Rows are points. The last column is the point's height on a tilted bowl or saddle (a function of degree 2), plus a little noise. Along how many of its main directions does it bend up, bend down or stay straight?

Points:
7.5	2.6	-5.2
2.6	2.9	-1.9
-4.9	3.9	-3.7
-1.0	2.4	-1.5
-1.0	-0.4	-1.5
4.7	-7.1	-7.3
2.7	3.6	-2.1
0.2	-6.0	-4.6
-2.2	0.0	-1.7
1.3	1.4	-1.3
-1.2	2.2	-1.5
-1.7	-4.2	-3.4
Directions: 0 up, 2 down, 0 straight

Points:
0.4	2.0	0.1
-1.7	-3.9	2.4
-5.9	-2.3	4.4
-0.6	-2.9	1.2
0.8	-5.6	4.2
-5.9	5.1	6.7
-2.1	0.8	0.5
5.7	-2.5	4.3
-0.4	-2.2	0.8
-0.3	7.1	4.9
-2.0	0.1	0.4
Directions: 2 up, 0 down, 0 straight

Points (18 x 4):
-3.5	8.2	-0.8	6.8
3.1	-3.2	-4.2	3.5
-3.4	-1.6	3.3	1.7
3.1	0.2	-4.6	3.3
-1.4	-3.9	-2.4	2.2
-1.9	0.0	0.4	-0.1
4.4	1.1	5.3	3.5
-2.8	1.5	2.3	0.7
0.2	4.7	-2.5	2.7
2.7	-4.3	5.7	4.1
-0.3	-5.9	-2.3	3.7
1.2	8.6	1.2	6.4
4.6	-2.4	1.4	1.7
-0.8	-6.4	-2.2	4.3
-6.2	3.2	-0.4	4.4
0.8	1.4	-2.2	0.6
-4.2	0.3	0.0	1.4
-0.1	1.7	6.0	2.6
Directions: 3 up, 0 down, 0 straight

Points:
2.6	1.1	-7.5	1.4	-4.1
-2.9	0.1	6.5	4.3	-4.9
2.6	0.2	3.5	-5.3	-2.9
-3.0	4.2	-6.6	3.1	-4.6
-2.9	-4.0	-5.0	2.0	-3.6
2.2	1.0	0.1	-2.3	-1.0
0.9	-4.8	-1.8	-3.0	-2.4
-6.8	-1.5	0.0	0.0	-2.9
-0.4	-2.1	0.7	-3.1	-1.1
-0.3	-2.2	-6.6	-8.4	-6.0
-2.7	-1.4	2.5	-0.9	-1.4
4.2	-2.8	-3.6	0.6	-2.9
-0.1	0.4	-1.0	6.8	-3.7
-6.1	-2.1	-2.6	-4.1	-3.3
-2.0	1.4	2.7	-3.7	-1.7
-5.0	0.5	0.5	2.5	-2.2
0.2	-2.6	-3.8	7.1	-5.3
0.7	0.5	3.5	3.9	-2.6
-0.8	0.0	3.2	2.5	-1.8
-4.0	-0.1	1.4	3.1	-2.2
3.0	6.4	3.9	2.5	-4.8
6.8	-1.9	-5.3	-0.7	-4.9
Directions: 0 up, 4 down, 0 straight

Points (47 x 7):
-1.7	0.8	-4.0	-3.3	7.2	-4.5	-3.1
0.9	4.9	1.7	1.6	-0.9	-4.4	-2.6
0.1	0.4	-1.1	-4.7	-0.3	-3.1	-0.4
7.5	1.3	-1.7	-0.7	2.6	-0.8	-2.6
-6.6	5.6	-1.7	7.9	3.0	-0.7	-8.3
-5.3	0.7	-5.3	-1.7	-2.8	-2.6	-3.4
-6.1	1.0	1.2	-11.7	-3.7	-3.4	-7.5
0.1	0.7	2.6	2.1	1.8	1.3	-0.6
-3.2	1.3	0.7	1.7	-3.2	-0.1	-1.0
-1.1	-3.8	2.5	4.7	1.7	0.3	-2.2
-1.3	4.0	-1.4	0.2	3.3	-0.4	-1.4
-0.8	-7.9	6.9	1.3	-3.8	2.9	-6.0
-1.4	2.8	8.8	-1.3	-0.2	2.2	-3.1
5.7	-2.3	-3.0	-4.8	1.9	1.5	-2.8
7.9	-1.7	6.4	4.0	1.9	1.0	-6.6
-0.9	-0.6	1.2	-4.6	-1.9	2.7	-0.6
-0.9	5.9	0.7	-1.5	-0.2	2.8	-2.0
-2.7	-4.1	-1.7	-3.8	0.9	-2.2	-1.0
2.1	8.5	5.0	1.5	-4.7	-4.2	-6.9
-1.7	2.1	0.9	-4.3	-1.9	-1.7	-0.7
1.3	-2.9	2.8	3.1	-1.6	2.4	-1.8
0.1	-2.9	2.6	-0.4	3.0	5.3	-1.5
1.9	0.5	-1.2	-4.4	0.5	-2.5	-0.4
-1.7	-3.4	-3.9	-4.9	8.7	-3.1	-3.8
-0.6	1.9	11.5	-1.5	-5.1	2.1	-7.0
-0.7	6.3	7.5	1.8	6.7	-5.6	-6.7
0.1	-0.7	-3.6	-0.4	-1.2	1.4	-0.8
4.9	1.3	1.5	2.9	-2.5	1.7	-2.6
-0.3	-3.6	2.4	1.7	0.8	3.9	-1.3
2.7	0.9	5.2	-2.9	1.3	1.0	-1.2
-8.4	-0.8	0.9	-4.4	-0.6	5.5	-3.0
2.7	6.9	0.3	-0.7	-1.5	5.8	-4.7
-1.8	4.8	-1.3	3.8	3.8	4.2	-3.7
1.6	5.8	-5.4	-1.5	0.6	0.0	-4.0
-4.2	4.0	2.6	2.1	4.6	-1.9	-2.6
2.3	6.3	2.8	-4.6	3.5	-0.4	-2.6
1.6	-0.2	-2.7	3.3	-2.5	-2.7	-1.7
4.4	1.8	3.8	-4.9	1.7	3.9	-2.8
-2.5	0.9	-0.4	5.0	-6.5	2.5	-3.4
-2.2	3.7	-2.3	-0.1	-1.9	-4.2	-2.3
-4.7	0.1	-1.1	1.3	6.2	4.5	-2.2
2.7	3.0	0.5	-0.1	-1.6	-3.8	-1.2
-4.6	4.0	0.1	-0.1	-2.5	0.8	-1.7
4.9	2.8	1.0	-1.2	-6.1	4.0	-3.9
2.8	3.5	-0.9	-1.9	1.5	-0.7	-1.0
-5.3	2.3	3.7	-0.2	2.8	1.2	-1.1
-2.0	-0.8	1.0	-6.6	0.7	1.2	-0.9
Directions: 0 up, 6 down, 0 straight
